Every row gives one point. The points of each table are mixes of a few directions, plus a little noise. How many directions does each table use, and how many do they share? Where both have some left over, give the other angles between the two spaces (their principal angles), to ten degrees, smallest first.
In the rows, zero is written as 128.

First, 7 rows:
[[107 114]
 [ 95 106]
 [ 69  88]
 [ 72  90]
 [168 154]
 [178 160]
 [207 180]]
Second (4 x 2):
[[190 169]
 [ 56  79]
 [104 113]
 [159 149]]
Directions: first 1, second 1, shared 1

First (6 x 6):
[[152 129 157 144 127 191]
 [137 150 118 113 120   7]
 [162 153 147 129 118  69]
 [105 115 113 125 133 149]
 [119 119 125 129 131 157]
 [ 92 102 109 128 138 194]]
Second (6 x 6):
[[155 139 198 140  83 114]
 [115 134 121 130 124 131]
 [141  99  80 109 186 134]
 [ 89 139  93 131 130 138]
 [ 81 170 154 152  64 130]
 [187  87 124 106 182 122]]
Directions: first 2, second 2, shared 0; angles 30, 90

First (10 x 9):
[[163 126 157 249  91 104 112  44 169]
 [152 128 146 206 104 112 117  74 157]
 [152 126 149 213 101 112 116  71 157]
 [162 128 157 245  95 105 110  48 169]
 [ 99 129 104  27 157 149 143 196  93]
 [ 98 130 101  28 159 149 144 198  94]
 [120 128 121 104 136 133 133 146 117]
 [ 99 128 106  36 157 145 143 192  98]
 [137 127 136 159 118 122 124 106 138]
 [ 97 129 100  18 161 150 145 206  89]]
Second (8 x 9):
[[113 118 125 182  51  79  91  56 130]
 [103 117 118 165  46  76  89  61 121]
 [131 122 136 194  76  94 102  64 142]
 [140 141 126  39 230 193 177 233 117]
 [105 128 110  65 138 135 133 167 103]
 [124 131 122  84 158 147 143 168 117]
 [154 139 139  89 213 182 169 198 134]
 [155 128 150 206 112 117 120  78 157]]
Directions: first 1, second 2, shared 1

First (9 x 14):
[[128 106 116 113 189  78 120  75 139 128  89 143 145  40]
 [143 156 158  78 128 117 142 123  68 138 105 140  88 115]
 [ 90 127 120 130 113 121 135 122 134 104 161 114 119 141]
 [249 140 155 160 113 203  95 203 128 217  61 149 168 182]
 [133  96  97 172 166 137 132 126 182 102 131 139 158  98]
 [ 75 113 104 154 108 122 127 121 165  98 178 104 139 151]
 [155 134 150  82 147  81  94  89  96 191  61 132 142  82]
 [ 56 145 125 119  85 131 164 134 111  65 206 107  78 172]
 [123 136 128 144 102 161 143 159 129 109 159 124 114 171]]
Second (9 x 14):
[[102 189 173 140 123 142 101 136 173 112 118 114 157 144]
 [174  51 102 125 124  79 145 119 147 149 128 108 165 111]
 [188  14  67 129 141  67 159 104 138 187 134 107 157  70]
 [107 187 183 133 111 137 100 142 173  92 115 113 164 168]
 [148  85  98 123 133 114 145 120 109 145 134 131 119 110]
 [106 168 146 129 127 151 118 135 123 112 127 137 115 143]
 [152  73  94 110 124 117 153 126  78 126 137 144 100 133]
 [124 155 170 125 107 123 109 140 164  92 118 114 166 171]
 [ 52 230 119 137 163 224 122 129  44 138 142 184   8 103]]
Directions: first 4, second 3, shared 0; angles 30, 60, 90

First:
[[126 130 130 160 145 131 134 171 110 138 144 121 128 131 132 112 139 132
  127 139 159 142 110 120]
 [139 134 112 139 146 113 163  73 150 127 120 116 133 141 125 138 132 139
  128 115 103 107 125 151]
 [128 120 127 160 144 159 147 241  55 155 136 111 105 131 143  55 146 150
  119 164 197 190  78  85]
 [167 117 131  77  91 133  89  61 171 117  94 128  96 121 129 150 115 134
  146 117 110 110 144 159]
 [128  91 159  86  98 114  88  18 199 123 136 162 119 130 100 169 120 152
  139 140  96  73 165 172]
 [107 120 124  75 109 134 142  90 121 119 101 141 133 130 125 125 115 141
  110 130  75 128 149 115]
 [ 98 152 133 172 150 116 126 193 107 123 158 131 162 123 128 140 131  93
  128 118 147 137 131 106]
 [131 162 112 156 146 122 134 176 111 120 127 114 144 122 140 137 128  90
  132 101 140 143 122 114]]
Second, 8 rows:
[[106 156 136  99 115 145  81 130 137 100 141 116 117 141 113 209 103 129
   71 144 126 162 172 133]
 [130 138 108 129 121 121 136 128 129 121  96 120 112 132 141 111 118 111
  123 161 113 122 134 136]
 [145 131 165 145 144 118 151 143 139 115 164 118 117 135  86 173 142 171
  114 127 160 135 118 106]
 [131 126 139  98 139 127 145 105 100 120 125 105 137 122 116 176 127 140
  145  84 130 112 144 111]
 [121  81 110 156 129 152 104 145  90 192 123 149 134 120 180  16 139 105
  173 142 153 114  96 156]
 [154 168 132 143 131 126 125 119 165 117 135 136 136 134 113 161 114 116
   98  82 110 149 121 137]
 [151 171 123 140 130 122 136 136 137 107 108 101  96 144 113 172 104 121
   85 152 125 144 142 138]
 [ 90  49 112 113 114 115 148 119 130 154 135 180 175 102 162   7 182 131
  213 132 107  85  98 109]]
Directions: first 5, second 6, shared 1; angles 30, 60, 60, 90

First, 8 rows:
[[183 169 165 140 137 115 106 137 108 118 124  98 131 100  91 133 101 130
  144  75 181  88 111 115 100 142 105 129 116 151 169 120]
 [141 119 119 146 104 107 112 172 141 109 143  74 117  72 111 183 142 105
  157  99 164  65 136 106  99 166  88 134 123 147 130 129]
 [113 138 138 108 154 151 146  80 114 149 112 188 141 190 148  67 113 154
   96 161  87 197 119 152 161  86 172 122 134 107 125 127]
 [142 130 129 138 118 116 117 150 131 118 134  98 123  98 115 155 131 117
  144 107 153  93 129 116 110 148 106 131 124 140 135 127]
 [124 135 134 120 140 138 135 107 121 137 120 153 134 154 135 101 120 140
  115 140 113 157 123 138 141 110 146 125 130 120 129 127]
 [121 137 136 116 146 142 139  97 117 141 117 166 136 167 139  88 117 145
  108 147 104 172 121 143 148 101 156 124 131 115 128 127]
 [ 84  92  95 120 117 135 144 127 147 134 134 145 124 143 156 132 153 122
  119 168  89 152 143 136 147 122 142 128 137 112  94 135]
 [116 106 107 136 108 118 125 155 145 119 140 102 119 100 130 164 148 111
  142 128 133 100 140 118 118 149 109 131 129 132 114 132]]
Second (10 x 32):
[[127 132 129 121 138 121 127 131 131 125 114 129 129 123 128 124 134 129
  132 123 118 137 128 125 133 122 116 136 126 129 132 129]
 [113 154 142  83 195  81 112 154 141 111  40 127 139  96 126  88 164 143
  159  90  68 177 124 104 157  88  58 179 113 139 158 133]
 [128 126 128 130 124 130 128 128 127 128 133 127 128 130 129 130 126 128
  126 130 131 124 129 130 126 130 131 125 127 127 127 129]
 [132 122 125 137 112 139 133 123 125 131 148 128 126 136 129 137 119 125
  121 135 142 117 127 133 120 137 144 117 131 124 120 127]
 [119 142 136 103 164 102 120 143 134 117  80 127 135 111 127 105 148 137
  147 107  95 154 126 114 143 105  87 156 120 134 145 131]
 [119 143 136 102 167 101 119 143 135 118  78 127 134 109 127 105 148 137
  147 107  93 155 128 114 144 105  87 157 121 135 146 132]
 [128 125 127 128 127 129 129 128 128 128 129 128 129 129 128 128 128 129
  128 129 129 128 128 127 128 129 128 127 128 128 127 129]
 [133 119 123 144 104 145 134 119 124 134 157 127 123 138 129 144 115 123
  118 140 149 112 130 137 120 141 153 111 132 124 119 126]
 [132 121 124 140 110 141 131 121 123 133 151 129 126 136 130 139 120 124
  119 137 144 115 130 135 121 138 147 115 132 126 120 128]
 [149  93 109 188  35 194 152  92 110 151 249 128 112 170 131 184  78 107
   81 178 210  61 131 160  90 183 226  56 149 113  86 121]]
Directions: first 2, second 1, shared 0; angles 80

First, 11 rows:
[[123 135 125 137 121 125 116 129 112 130 128 125 150 128 126 125 126 135
  117 131 149 120 121 128 129 131 122 128 107 121 150 129]
 [138 114 134 109 144 135 155 126 164 123 129 134  79 127 132 136 132 114
  152 122  81 146 144 128 127 121 140 127 173 144  79 126]
 [123 135 125 138 120 125 114 129 109 130 128 125 153 129 126 124 126 136
  116 131 152 119 120 128 128 131 122 128 105 120 153 129]
 [108 155 116 165  96 114  75 132  57 138 126 116 225 130 121 112 121 156
   81 140 220  93  97 128 130 141 104 129  38  96 225 131]
 [130 125 129 124 131 130 134 127 136 127 128 130 117 128 129 130 129 125
  133 126 118 132 131 128 127 126 131 128 138 132 117 128]
 [124 132 126 134 123 125 119 129 115 129 128 126 144 128 127 125 127 133
  120 130 144 122 123 128 128 130 124 128 113 123 145 128]
 [132 123 130 122 133 130 137 127 140 126 128 130 112 128 130 130 129 123
  136 126 113 134 133 128 128 126 132 128 143 133 112 128]
 [121 137 124 140 117 123 110 129 104 131 127 124 160 129 126 123 126 138
  112 132 159 116 117 128 129 133 120 129  98 118 161 129]
 [127 129 127 129 127 127 126 129 126 128 128 128 132 128 127 127 128 129
  127 128 131 127 127 128 128 129 127 128 125 127 131 128]
 [128 128 128 128 128 128 128 128 129 128 128 129 127 128 128 128 128 128
  129 128 127 128 128 128 128 128 128 128 129 128 127 128]
 [153  94 143  82 168 146 194 123 217 115 130 142   9 125 137 147 137  93
  186 112  14 171 166 128 126 112 158 126 239 167   7 124]]
Second, 10 rows:
[[119 150 125 114 115 136 141 121 122 177 141 145 168 131 141 113 131 108
  103  92 148 145 139 114 125  95 117 145 173 140 116 160]
 [124 139 121 113 137 134 117 127 138 137 137 131 136 123 132 125 137 123
  119 107 133 124 133 134 133 114 135 134 128 138 132 125]
 [137 141 122 150 132 135 130 134 122  59 116 111  73 135 116 131 128 155
  157 150 118 115 112 125 114 161 145 110  81 113 131  77]
 [122 137 125 109 130 133 123 123 136 164 140 140 158 123 138 122 135 112
  109  99 138 133 138 128 135 103 124 141 152 142 126 149]
 [123 120 127 107 137 126 113 125 143 160 137 136 153 119 134 129 133 114
  114 112 129 128 139 138 142 110 126 136 141 140 134 148]
 [127 145 124 128 124 136 134 126 124 125 131 131 126 132 131 121 131 128
  128 118 135 130 128 121 121 124 130 128 130 129 124 122]
 [127  82 159 158  76 102 175 124  89 194 115 144 179 139 134 133  98 111
  118 164 130 164 130 104 126 125  76 137 202 109 104 210]
 [121 146 112  88 160 140  92 126 161 143 146 131 141 113 134 123 149 116
  110  82 132 115 140 148 144 102 150 137 118 154 145 119]
 [140 136 122 153 141 132 124 136 124  37 111 104  55 133 110 136 128 163
  166 162 110 106 109 132 115 172 152 102  60 109 137  60]
 [141  84 142 162 123 108 133 138 117  84 105 109  90 130 111 150 110 150
  158 193 102 121 112 135 127 173 120 108  95 104 133 114]]
Directions: first 1, second 3, shared 0; angles 90

First:
[[143 128 118 119 102  76 114 132 122 146 156  98 130 110 160 120 144 133
  164  93 135 124 122 119 137 119 139 113 137 134 121 132]
 [147 111  89  91 134 221 132  83 112 128 143 104 170 146 136 117 148 124
  104 171  86 124 151 173 139 149 126  70  71 123  96 114]
 [ 94 122 141 134 131  75 130 144 138 112 110 148 102  95  89 146 101 125
   95 134 148 142 124 146 114 122 142 163 164 124 150 137]
 [162 119 104 111  89 108 116  91 118 141 169  59 168 122 181 108 164 128
  168 100 117 125 135 107 149 115 129  83  99 139 110 121]
 [111 147 125 130 176 180 115 162 129 133 122 197  92 149  92 136 115 146
  113 137 138 117 119 179 107 150 142 135 165 107 117 137]
 [140 153 118 115 143 112 108 205 113 178 149 178  75 134 151 126 133 153
  180  89 137  98 102 159 125 152 147 125 168 120 105 144]
 [117 143 122 138 152 140  99 124 136 122 146 150 118 135 105 127 131 146
  129 109 154 127 122 155 111 124 148 122 172 111 122 136]
 [128 123 165 148 115 115 169 145 132 121  81 129 125 135 136 135 110 105
  123 149 114 133 128  64 138 125  91 171  93 147 156 120]
 [105 128 146 161 141 144 124  77 152  82 114 120 151 134  86 132 119 123
   92 138 150 150 138 107 113 102 123 145 141 122 150 124]
 [141 110 131 101  95  80 164 173 109 157 108 118 112 103 164 134 119 109
  139 143  95 121 126 115 150 145 114 140  87 149 132 125]
 [120 125 148 159 131 158 137  73 147  87 109 106 164 145 107 127 126 116
  102 145 134 147 141  84 125 105 107 140 111 131 148 117]]
Second:
[[109 114 127 179 112 153 137  88 134 147 142  82 159  87 139 124 112 137
  158 138 117 127  76 106 112 126 153 168 110 119 150 132]
 [114  89 112 131 175 152 133 110 110 131  91 104 126   7 102  99 109 114
  149 112 159 134 108 110 111 132 131 153 160 145 136 102]
 [137  99 100 104 135 113  77 152 121 113 108 175  69 185 134 102 132 105
  113  98 121 103 118 163 170 128 115  99  99 100 125 125]
 [129 105 138 151 110 111 134 117 136 138 152 106 123 132 128 120 141 121
  137 125 133 146 143 132 123 118 144 145 130 147 125 146]
 [131 157 155 145 133  96 119 105  95 112 142  69 202 137 133 165 115 148
  124 156 115 115 106  88 102 107 123 131 119  98 191 151]
 [129 184 126  70 162 152 131 160 110 105  94 163 166 132 120 123 111 144
   87 152 118 107 121 109 123 137  78 107 143 110 121 111]
 [141 192 145  98 127 120 142 145 128 118 130 149 146 165 131 200 128 151
  123 140 115 123 154 131 134 138 122  89 129 117 128 114]
 [133 115 106  91 148 133 102 158 124 113 101 177  87 147 125  95 131 111
  108 108 131 111 130 153 154 133 104 106 126 119 110 114]
 [133  90 137 159  94 105 145 118 156 151 163 122  77 140 129 136 160 114
  153 107 146 165 180 158 136 124 168 136 135 168 103 141]
 [122 131 136 150  89 143 158 125 163 150 160 131 127 145 138 116 143 136
  133 139 121 151 144 135 122 131 144 150 130 157  93 140]]
Directions: first 5, second 6, shared 0; angles 40, 60, 70, 90, 90
